Each row of a before or after table is a point. One or more steps were done to the points. Then noise was added and the rows were shuffled. The steps act on columns, c1 being the first. What was done? A step turns or swaps two columns, mirrors them in a line or flattens them onto one, adds a multiple of one to another, or multiplies or shifts one. Angles are multiples of 10 degrees, from the lower column toward the higher: turns from -170 to 170, lines from 10 to 170 but not 90. Use the fewest steps. Two steps may share a column if one is a turn and the other turns, adds or multiplies; they go together, in the order done. Otherwise the lowest column goes first.
In the rows, 128 means zero.

Before (10 x 3):
[[186  53 157]
 [173 104 161]
 [ 90  60  68]
 [122 156  79]
 [175 159 129]
 [167  83 165]
 [129 107 105]
 [ 93  61 166]
 [156 159 165]
 [182 180 187]]
After, 10 rows:
[[148 141 123]
 [170 195 147]
 [124  75 127]
 [166 192 103]
 [219 118 143]
 [111  51 151]
 [ 97 118 109]
 [112  89 144]
 [171 105 143]
 [189 117 142]]
Steps: mirror c1 and c2 in the line at 150 degrees; multiply c3 by 0.4

Before, 14 rows:
[[168 108 118 136]
 [116 108 116 105]
 [120 111 141 121]
 [136 102 113 142]
 [114 112 104 112]
 [120 104 144 132]
 [124 192 131 106]
 [139 167 119 110]
 [121 104 111 103]
 [134 249 117 115]
 [120  97 111 110]
 [155 106 105 150]
 [115  96 107 146]
 [119 131 105 134]]
After:
[[134 120  73 246]
 [133 137  82 105]
 [125 128 105 102]
 [125 134  71 129]
 [129 110  90 193]
 [135 116  80 166]
 [116 101  77 100]
 [147 148  63 111]
 [127 119  99 113]
 [156 139  76 110]
 [121 151  68  95]
 [120 110  68 108]
 [124 109  73  99]
 [123 111  71  98]]
Steps: multiply c1 by 0.7; swap c2 and c4; shift c3 by -40

Before:
[[139 121 131  83  70 112 128 112]
 [121 147 124 123  97 242 125 159]
 [142 146 154 142 129 151 144 129]
 [151  73 141 149 142 131 113 133]
 [132 144 141 155  90  99 116 123]
 [144 121 148 132 131 143 108 109]
 [105  62 175 113 128 111 142 112]
 [127 121 121 131 140 123 136 143]
 [137 143 194 139 146 105 130 172]
 [120  91 137 137 151 111  91 111]]
After, 10 rows:
[[109 110 127 125 153 126 100 123]
 [152 125 147 120 137 128 111 120]
 [123 127 115 137 137 127 137 140]
 [146 107 135 140 143 113 137 144]
 [107 136 155 137  97 107 149 144]
 [153 133 155 137 142 132 139 135]
 [117 137 183 151 163 107 166 161]
 [ 97 102 174 113 141 137 134 108]
 [209 134 134 142  95 210   7 141]
 [122 126 150 103  77 108 152  97]]
Steps: turn c1 and c6 by -50 degrees; add -1.5 times c6 to c7; multiply c2 by 0.4; turn c3 and c5 by 20 degrees; flatten c4 and c8 onto the line at 50 degrees

Before (10 x 11):
[[111 173 171 158 106 142  86 178 115 168 133]
 [105 145 158  97 136 107 117 169 149 116 158]
 [ 57 144 155 101 110 150 140 144 151 165 104]
 [173  84 149 128 123 140  94  30  42 187  90]
 [136 186 149 113 104 156 117 117 152 139 124]
 [208  51 218 152 102 224 127  62  71 179 128]
 [108 162 141 116  91 113 183 151 115 194 147]
 [ 62 188 203 148 115 142 131 137 155 118 185]
 [149 123  81 135 215 130 123  88 152 245 145]
 [102 131 126 136  68 168  85 125 121 147 162]]
After:
[[156 150  56  99 152 155 127 137 112 156 162]
 [  8  85 132 189 115 118  54 242 130 168 186]
 [ 79  77 151 212 119  50 106 184  96 169 152]
 [151 123 173 109  49  96 163 146 142 207 204]
 [108 111  85 149 177 175 166 112 153 157 189]
 [107 149 118 102 176 128 168 154 122 135 180]
 [110 160  29 108 170 144 163 136 156 123 248]
 [133 187 101 134 160 140 112 105 114 177 211]
 [146  99 112 138 192 148 116 163 135 137 219]
 [117 127  94  97 134 156 151  89 107 119 220]]
Steps: turn c1 and c3 by 130 degrees; turn c2 and c7 by -60 degrees; turn c5 and c7 by 150 degrees; turn c4 and c9 by 70 degrees; mirror c6 and c8 in the line at 30 degrees; multiply c10 by 0.7; shift c11 by 60

Before:
[[ 95 166  88 126 129 167 128 214 175 118 127 136 108 158]
 [118 116 177 106 112 114 119 105 158 139 156  90  90 169]
 [161  87 146 132 100  80 112 130 152 198  93 212 192 136]
 [184 133 114 129 142  57 155 143 161 194  80 179 191 115]
 [148 115 143 136  98 101  71 154 131  95 135  64  47 189]
 [134 100 166  98 161 140  91 129 136 113 128 119  67 149]
 [131  67 129 164 154  87 156 148 158 190 104 170 181 123]
 [126 147 131 126  95 152 127 218 152 112 110 102 123 103]]
After, 8 rows:
[[ 98 145 130 124 153 152 138  60 150 130 249 107 124 103]
 [148  69 130 160  75  90 132 122 156 164 190 180 181 126]
 [151 101 167  99 119 138  99 128 134  99 129  98  65 151]
 [ 87  86 143 131  71  80  71 143 147 173 194 195 195 132]
 [121 116 174 105 134 112 138 134 158 145  55  92  90 169]
 [143 164  87 129 158 169 124  56 176 138 216 137 104 159]
 [ 91 113 145 136 151 102 110 105 131 103 143  40  45 188]
 [111 130 111 128  40  56 127 136 164 145 224 191 191 114]]
Steps: turn c1 and c5 by -120 degrees; turn c5 and c10 by 40 degrees; turn c7 and c12 by 30 degrees; turn c8 and c11 by 150 degrees; multiply c11 by 2

Before, 13 rows:
[[129 137 109 101 147 125 108 145 116 168 101 180 150 144 114 152 122 105
  162 131]
 [117  72 136 115 126 149 132 100 138 121  78 141 149 128 120 102 130  85
  169 169]
 [175  96 131 177 135 134 124 158 118 101  92 123  90 158 117 163 134 162
  173 155]
 [135  73 107 115 182 138 129 131 110 103 124 110 143 106 121 131 158 131
  162 108]
 [183 132 146 100 112  94 105 142 122 105  89 127 120 159 166 109 148 147
   95 131]
 [114  99 148 150 121 149 169 158 139 110 143 146 129 116 121 114 157  83
  161 164]
 [163  74 167 163 163 135 107 105  89 125 135 159 162 170 113  97 142 106
  128 162]
 [131 128  97 159 103  97 135 110 142 147 138 111 156 164 172 176 131 160
  161 123]
 [176 129 104  98 178 154  97 115 149  93  85 134 152 115 103 116 152 116
  119 101]
 [107  65 161 151 105 136 144 166 153 142 125 184 128 164  98 168 146 116
  133 119]
 [138  81 107 114 116 157 147 128 150 143  83 137 143 125 128 133 104 129
  119 112]
 [140  97 163 164 151 136 128 111 125 134  89 140 128 106 171 137 127 124
   95 157]
 [154 133 162 137 165 112 126 100 122 139 130 134 111 133 168  98 139  85
  147 115]]
After (13 x 20):
[[139  99 162 171 151 114 127  92  78 127  98 140 128 107 234 137 135 123
  120 111]
 [131 138 107 119 147 131 109 165 130 122  91 179 150 143  93 153 168 104
  135 154]
 [132 149  97 140 103 104 134 141 143 133 128 111 156 162 239 176 148 159
  164  98]
 [154 141 162 122 165 119 127 125 128 138 125 135 111 133 228  98 139  84
  162 114]
 [117  70 135 157 127 108 132 140  53 129  65 140 149 127 108 103 122  85
  177 160]
 [176 100 131 176 134 111 125 183  69 133  79 123  89 158 101 163 100 162
  134  98]
 [175 112 104  88 177 148  96 113 152 152  87 132 152 116  66 117  94 117
  132 140]
 [138  74 106 107 117 120 147 121  79 105  85 137 143 125 128 135 144 130
  122 132]
 [163  83 166 176 165  99 107 112   9 142 135 157 161 170  92  97 124 106
  146 115]
 [136  81 107 106 181 100 128 156  27 159 113 110 144 106 112 131 102 132
  146 127]
 [182 152 146 118 111 106 104 110 128 149  99 128 121 159 221 109 104 148
   97 153]
 [107  74 162 132 105  92 144 157  58 146 122 184 128 164  52 169 143 115
  101 105]
 [115  91 148 170 122 125 169 174  96 157 132 147 129 116 110 114 111  84
  126 128]]
Steps: add 1.5 times c2 to c9; turn c2 and c6 by 40 degrees; turn c4 and c20 by -60 degrees; add -0.3 times c19 to c11; turn c8 and c19 by -50 degrees; swap c10 and c17; multiply c15 by 2.5

Before (14 x 24):
[[184 178 121  79 161 101 120 125 118 111 162 158  74 147 178 118  81 185
  154 169 177 152  76 121]
 [103 172 153 141  59 170  77 170 124 116 176 139  95  67 101 122 150 107
   98  69 164 119 133 113]
 [136 126 108 141 206  95 115 175 123 119 120  74  72 142 166 148  79  98
  135 108  90 179 108 109]
 [111  87 130 172  78  94 117 143 119 151 144 128 116 105 110 160 168 102
  116  96 143 122 155 107]
 [ 79 137 161  85 115  72 149 128 118 134 126 157 102 125 138  99 118  77
  163 119 161 137  88 116]
 [131 141 124 115 128  88 130  81 109 119 117 124  93 153 123 173  88 153
  115  59  93 177 165 152]
 [142 144 134 120 136 154 166  71 168 115 155 153 167 100 104 142  71 121
  169 103  97 190  90 121]
 [ 78 113  92 157 163  87 138 114 123  84  75 152 109  83 202 117 130 149
  134  55 104 137 163  85]
 [159 106 108 183 162 142 192 140 115 105  91 101 135 117 138 103 132 123
   93 111  82 120 135 132]
 [105 200 160 137 126  64 133 115 125 158 122 108 142 187 143  97  98 114
  136 153 182 137 122  76]
 [163 128 130 153 147  84 163 144  93 162 163 126 106 104 111 185 115  89
  140 118 112  47 121 126]
 [154  84 136  90 141 168  68 158 115 121  63 133 165 158 166 160 125 146
  114 102  98  54 133 102]
 [ 61 106  86 183 112 128 156 152 178 113  92 203 124 103 141  71 121 117
   49 168 118  75 134 126]
 [161 137  94 158 119 130 180 191 126 115 124  65 177 111 173 110  73  83
   76  93 167  82 195 103]]
After (14 x 24):
[[160 138  90 157 119 132 194 152 111 107 128  64 177 119 184  96  77  83
   78 163 142 150 199 101]
 [ 78 135 160  82 118  71 148 123 132 132 127 157  99 122 154  84 117  70
  161  77 153 144  85 117]
 [163 126 131 152 151  84 163 127  85 147 165 127 107  86 103 223 113  90
  147  82 122 207 120 128]
 [114  85 129 172  73  97 125 145 135 137 144 125 118  94 120 174 167 101
  117  79 150 137 153 107]
 [108 200 160 139 127  64 132 119 137 184 118 109 142 162 172  82 101 115
  137 178 165 123 118  75]
 [159 102 109 184 161 139 192 116 129 104  88 103 135 126 114  88 132 124
   92 120  86 142 133 132]
 [146 143 132 120 134 156 148  77 138 103 150 153 162 106  88 149  74 120
  174 163 116  64  90 123]
 [103 173 152 139  57 170  87 174 125  87 175 136  97  79 122 117 146 107
   96  18 172 134 131 109]
 [127 141 126 114 128  88 121  96 186 137 116 126  91 154 102 195  88 152
  111   5 101 101 163 153]
 [154  83 134  86 139 164  81 171  82 136  65 131 167 159 144 174 123 143
  116 155  81 178 133 102]
 [ 62 103  84 186 110 130 159 140  55 105  91 202 124 118 138  38 122 119
   47 163 109 123 137 128]
 [140 126 109 143 205  94 129 164 164 126 117  74  76 148 144 161  77 102
  134  28  75 100 107 109]
 [ 81 113  91 158 159  87 134 116 144  64  76 151 108 113 176 106 129 150
  135  31  65 121 162  82]
 [183 182 122  79 158  98 120 123 140 126 161 158  72 155 195 110  81 186
  153  94 147 133  73 120]]
Steps: multiply c8 by 0.7; turn c7 and c8 by -20 degrees; add 0.3 times c23 to c22; turn c9 and c22 by -130 degrees; turn c10 and c14 by -30 degrees; add 1.5 times c13 to c20; turn c15 and c21 by -30 degrees; multiply c16 by 1.6
